Each point is reached from the start by the listed moves, each made once or not at all, plus a little noise. Say if it took an odd or an even number of moves. Then give how often each move was made.

Moves:
(1): [22  2  3 11  6  1]
(2): [-9 30  7 -1  9 -4]
(3): [ -8 -11  35   4   2  -1]
Start: [-3 30  2 19  9  6]
Points:
[-5 27  4 20  8  6] -> even (0, 0, 0)
[-10  60   9  18  17   1] -> odd (0, 1, 0)
[-22  47  44  22  15   1] -> even (0, 1, 1)
[13 60 10 29 28  8] -> even (1, 1, 0)

Moves:
(1): [ 30   6  -6   3  -2  10 -10  -9]
(2): [ 0 28  9  0  8 -4  3  3]
(3): [11 -7 39 -3 -7 -1  1  0]
(4): [-5  2  5 29 -9  4 -3 -3]
(5): [  4 -10   6  11  36   2  -7  -9]
(6): [-10   4   9  -7   4  41   0   3]
Start: [ 17  -8  -5  -2  -3   9 -13  18]
Points:
[ 42  26  50  20  -8  58 -19  12] -> odd (1, 1, 1, 1, 0, 1)
[15 21  3 -1  6  5 -9 21] -> odd (0, 1, 0, 0, 0, 0)
[ 60  19  38  -3  -3  14 -18  11] -> odd (1, 1, 1, 0, 0, 0)
[ 12  13  18   2  43  51 -18  15] -> odd (0, 1, 0, 0, 1, 1)
[ 27 -12  39  24 -17  11 -12  15] -> even (0, 0, 1, 1, 0, 0)

Moves:
(1): [23 -5  8  0 -7  2  0 16 -8  4 -2  4]
(2): [ -5  27  -5   0  16   6   9  -4 -10   0  -5  -1]
(3): [ -3   1  38 -20  -1  -5  -5  -5   6  -2   3  -1]
(4): [-11  14  12  39   0 -17 -14   7   4  -6   7  -8]
(5): [  8 -10  11   2  29  12   1   0   4   0  -8  13]
(6): [ -3  -7  -9  -3 -11  26  -9   9   2   1 -12  -7]
(7): [  1   2   4   1  -2   6  34 -11   7  -5  11  -6]
(8): [  3  -3  -3  -8  10  -3  13  20   7 -14   4   5]
(9): [  8  16   0  11  -5  -1 -18  -1  32  14  -5  13]
(10): [-7 -2  8  1 -5  0  4 16 -4 24  0  5]
(11): [ 15   1   9   1   7   0 -19   0   6  -3  36  -1]
Start: [ -8   1 -17  -7 -10  -4   5   4  11   1   2  12]
Points:
[  6   1 -15   2   4  33 -22  12  49  15 -23  30] -> odd (0, 0, 0, 0, 1, 1, 0, 0, 1, 0, 0)
[-19  26  23 -35   8   1  59  19  17   4  15  13] -> odd (0, 1, 1, 0, 0, 0, 1, 1, 0, 1, 0)
[  6  38  55  16  -3 -10  11  22  10  13  51   4] -> odd (1, 1, 1, 1, 0, 0, 1, 0, 0, 1, 1)
[-27  50  26  20 -17   7 -30  25  40  32 -10  14] -> even (0, 1, 1, 1, 0, 1, 0, 0, 1, 1, 0)
[ 11   9  42 -32  31  15  60  35  12   7   5  30] -> odd (1, 1, 1, 0, 1, 0, 1, 1, 0, 1, 0)
[ 26  29  -6   6  24  15  -4  13  28  19 -18  40] -> even (1, 1, 0, 0, 1, 0, 0, 0, 1, 0, 0)

Moves:
(1): [24  4 -2 -5  0  2  2  7 -2  2 -6 -3  3  9 -3]
(2): [-8 16  6 -2  3 -1  5  0  3  6 -2  1 -2  3  5]
(3): [ -3  -8  20 -10   1   9   9  -5 -16   2  -8  -3   6  -6  -9]
(4): [ 1  3  6 18 -4  4  4  9 -6 -7  1  3  4  1  4]
(5): [ 7 -4  3 -4 17 -3  2  2  4 -2  6  6  4 -4 -1]
(6): [ 0  4  2  0  8 31 -5 -4  7 -3  8  7  3  3 -1]
(7): [  3  -3 -10   1   5   2  18  -4  -9   9   4  12   2   6   7]
(8): [ -8   5 -13 -17  -1  -1   3  17   1  -8  10  -6  10  -3   1]
(9): [-1 -7  8 -1 -8  0  6  3 15  2  0  2  0  4 -5]
(10): [ 1 -9  2  7  2 -2 -6  6  0 14  7 -6 -2 -1 14]
(11): [ -2   6   9  -6  -4  -2  -2 -10  -7   4  23   5  13   2   1]
(12): [ -5  -4  -1  -1   1  -7  -7  10  -4   8   3  19  -6   1 -10]
(13): [-5 -4 -4 -1  4 -4 -6 -6  1  6 -9 -1 13  5  0]
(14): [ -6  -2   5  -3   4  -2   0   1   4  -6   5 -10  -8  21  -5]
Start: [ 5 -8 -3 -9  9 -1  3  4 -7  4 10 -8 10 -8 -2]
Points:
[-14   3  -1 -38  28  36  29   1 -19  16  14   2  42   0   2] -> even (0, 1, 1, 0, 0, 1, 1, 1, 0, 0, 0, 0, 1, 0)
[ 24 -15  13 -27  33  18  18   9   0  18  52  30  22  33 -17] -> even (1, 0, 0, 0, 1, 1, 1, 0, 1, 0, 1, 1, 0, 1)
[-15  -9   2 -16  -3 -12   0  26  -7   8  38  13  44   2 -10] -> even (0, 0, 0, 1, 0, 0, 0, 1, 1, 0, 1, 1, 1, 0)
[-13 -21   0  -6   6  -7   4  33   7   4  25 -26  27  19   8] -> even (0, 0, 0, 1, 0, 0, 0, 1, 1, 1, 0, 0, 1, 1)
[  9 -29  19   2  39  32  18  17 -31  25  31  29  22  -9   4] -> odd (0, 0, 1, 1, 1, 1, 1, 0, 0, 1, 0, 1, 0, 0)
[  1 -20  -3 -13  21  -8  22  19  -9  22  51   6  54   2  21] -> even (0, 0, 0, 1, 1, 0, 1, 1, 1, 1, 1, 0, 1, 0)
[ 20  -9  -4 -18  40  23  14  21 -14  12  60  -1  53  30  16] -> even (1, 0, 0, 1, 1, 1, 1, 1, 0, 1, 1, 0, 1, 1)

Moves:
(1): [  8   1   7  -3 -11  -6   2  -6  -3 -10   8   3   4   1  -2  -7   5  -2
  -6   5  -2   3   8 -10   0   0]
(2): [ -1  13  -8   3  -7  10  -4  -5  -3   0   2   3  -3  -6  -4   9   5   6
   4 -11  -2   1  -3  -3  -3  -5]
(3): [  4   3   5  -7  -1  -5   6 -11  -3   6  10   2  -2   5   6  -5   0   0
   8   0   1  -5   4   4  -4  10]
(4): [-3  4  4  8  5  5 -2 -2  4 -1  8 -1  3  6  5 -1  2  0 -1  1  0 -4 -2 -1
 -6 -7]
(5): [ 4  6  3 -9  9  2 -2  4 -4  6 -2 -2 11 -4 -1 -3 -2 -5 -3 -4 -1  4 -2 -1
  2  0]
(6): [ 2 -7  2 -1 -7 12  8 -7 -5  8 -3 -4 -4 -3  7  6  4 -7 -4 13 -1  0  7  3
 -3  1]
(7): [  1   1 -13   6   8  -4  12  -5  -1   2  -2  -2   0  -5   7   6   9  -3
   2   7   0   4   2  -1   1   2]
(8): [ 11   0  13  -3  10   5   5  14 -11  -3   3  -4  -6   4  -2  -3   8  -1
   7 -14   1  -9   9  -5  -9  -8]
(9): [ -6  -6 -16  -3  -6   2  -4   7  15   1  -5   0   1  -1  -5  -2  -6   3
  -5  -9   7   5  -2  -1  -5   0]
(10): [  4  -7  -4   2  -4 -11 -12  -2  -5  12   1  -7   4   5   0 -10   4   0
   6  -5   1   2  -3   4   3  -1]
(11): [-6 -7  1 -8  2 -3  5  5 -7 -4 12  6  8 -3  5  3 -3  4 -3  5 -2  5  4 -3
  4 -1]
(12): [11 -5 -1  5 -2  7 -2 -1  8 15 -6 12  4  6 -3 -9 -3 -3  5  3 -5  1 -2  0
  3  8]
(13): [ -7  -2   7  -3  -6  -4   8   9   0  -4 -14  -1  19  -4   0   2   3  10
   8   9   2   1   5  -7  -9  -5]
(14): [  5   2   4  -9  -2  10   2   7  -1  -3   0   0   7  20  -5   5 -12  -4
   7   5   1   9   0  -3   4  -4]
(15): [ 0 -2 -2 -8 -1  0  2 -1 -1  0 -3  2  0  5 10  2  3  0  3  3 -2 -5  2 -6
  4 -1]
(16): [  6   0  -2   2   5  -7  -1   1   0  10   7  -4  -3   5   0  10  -7  -1
 -10  -2  -9  -5   4  -5  -1   3]
(17): [-6 -2 -4 -7 11 -1  3 -3 -6 -2  0  1  2  8 -1  8  7 -1  0 -3 -6 -8  6  6
  0 -8]
(18): [ -3  -1   3   4  -7   0   6  -2   0 -12  -1 -10   0   4   0  -6  -2  16
  -9   1   3   1   2  -4   6  -3]
(19): [ 4 -4 -3 -1  7  1 -5 -7  3  0  5 -4 -1 -2  2  3  3  3  4  4  0 -3  4  1
 -1  1]
(20): [  2   7   3  -5   1  -3   6   3   0  15  -9  -2  -9  -6   0  -2  15   4
   4  14   3   3   2   5   5 -12]
(21): [ 3 -2  0  3 -2  0  1  1  0  3 -2  8  2 -3 -1 11  3 -2 -4 -3 13 -5  3 -2
 -1  0]
(22): [  4  -2  10   1   0   0   0   6   5  -4  -3   5   3 -10   2  12   7   2
  -4 -12   1  11  -8  10 -10   5]
(23): [  2   2  -9   3   2  -8 -12   5  -1   1  -5   7   2  -5   7  -2   0   4
  -1   1   7   7  13   5  -7   1]
(24): [18  2 -4 -6  3 -2 -3 18 -3  3  3 -9  1  1  2 -7 -3  1  5  6 -5 -7 -7 26
 -2  3]
Start: [  2  -6  -6   6   1  10 -15  -5  -9 -14   3   0   2  -5  -8   2  -6  -7
   6  -2  11  -8  21  -3  -8  -2]
Points:
[  5  10 -34   8  -8  12 -34  24   3 -14  -8   2  25 -15  -2  -2  -5  16
  17  -4  21  -6  24  17 -38 -14] -> even (0, 1, 0, 1, 0, 0, 0, 0, 1, 0, 0, 0, 1, 0, 0, 0, 0, 0, 0, 0, 0, 0, 1, 1)
[  5   3  -7   3  -3 -28   1 -22 -22  -8   3 -11  25   8  14 -16  36  21
  17  27  22  -5  60  -4 -19 -26] -> even (1, 0, 1, 1, 0, 0, 1, 0, 0, 1, 0, 0, 1, 0, 0, 0, 1, 1, 0, 1, 0, 0, 1, 0)
[ 38  15 -10 -26  10  19 -23   5 -28  -4  34  24  40  26   2  -8 -11  -8
  20   5   0  -2  38  15 -16  -6] -> odd (1, 1, 1, 1, 1, 0, 0, 0, 0, 0, 1, 1, 0, 1, 0, 0, 1, 0, 0, 0, 0, 0, 1, 1)
[ 22 -11 -25 -17  14  -9 -14  29  -8  17  -2 -11  21 -26   0   1  14  -1
  10   1  15  19   6  36  -9  -7] -> even (0, 0, 0, 0, 1, 0, 1, 0, 1, 1, 1, 0, 0, 0, 0, 0, 0, 0, 0, 1, 0, 1, 0, 1)
[ 36 -15  -2  -2   4  14  -3  14  -5 -11  24  36  27  12   7  10   3 -10
  10 -14  33  10  46 -12 -37   3] -> even (1, 0, 1, 1, 0, 0, 1, 1, 1, 0, 1, 1, 0, 1, 0, 0, 0, 0, 0, 0, 1, 1, 1, 0)
[ 17 -18 -47   8 -15  10 -21 -23   0  25 -10   7  21 -14   8   0  13   5
  32   7  24   4  45   1 -32   8] -> even (0, 1, 1, 0, 0, 1, 1, 0, 1, 1, 0, 1, 1, 0, 0, 0, 0, 0, 1, 0, 0, 0, 1, 0)
[ 48  -3   9  -9  -7  32   1  30 -14  13  15   0  11 -12  -6  13  18   8
 -19  -7  13  -3  34   8 -25 -18] -> odd (1, 1, 0, 1, 1, 1, 0, 1, 1, 0, 1, 1, 0, 0, 0, 1, 0, 1, 0, 1, 1, 1, 0, 1)
[ 33 -32   2 -36 -21 -13   8   7 -13  18   0  -5  30  11  13  -4  19  17
   1  24  -1  -7  42  18 -16  -3] -> odd (1, 0, 1, 0, 0, 1, 0, 0, 1, 1, 1, 1, 1, 0, 1, 1, 1, 1, 0, 1, 0, 1, 0, 1)
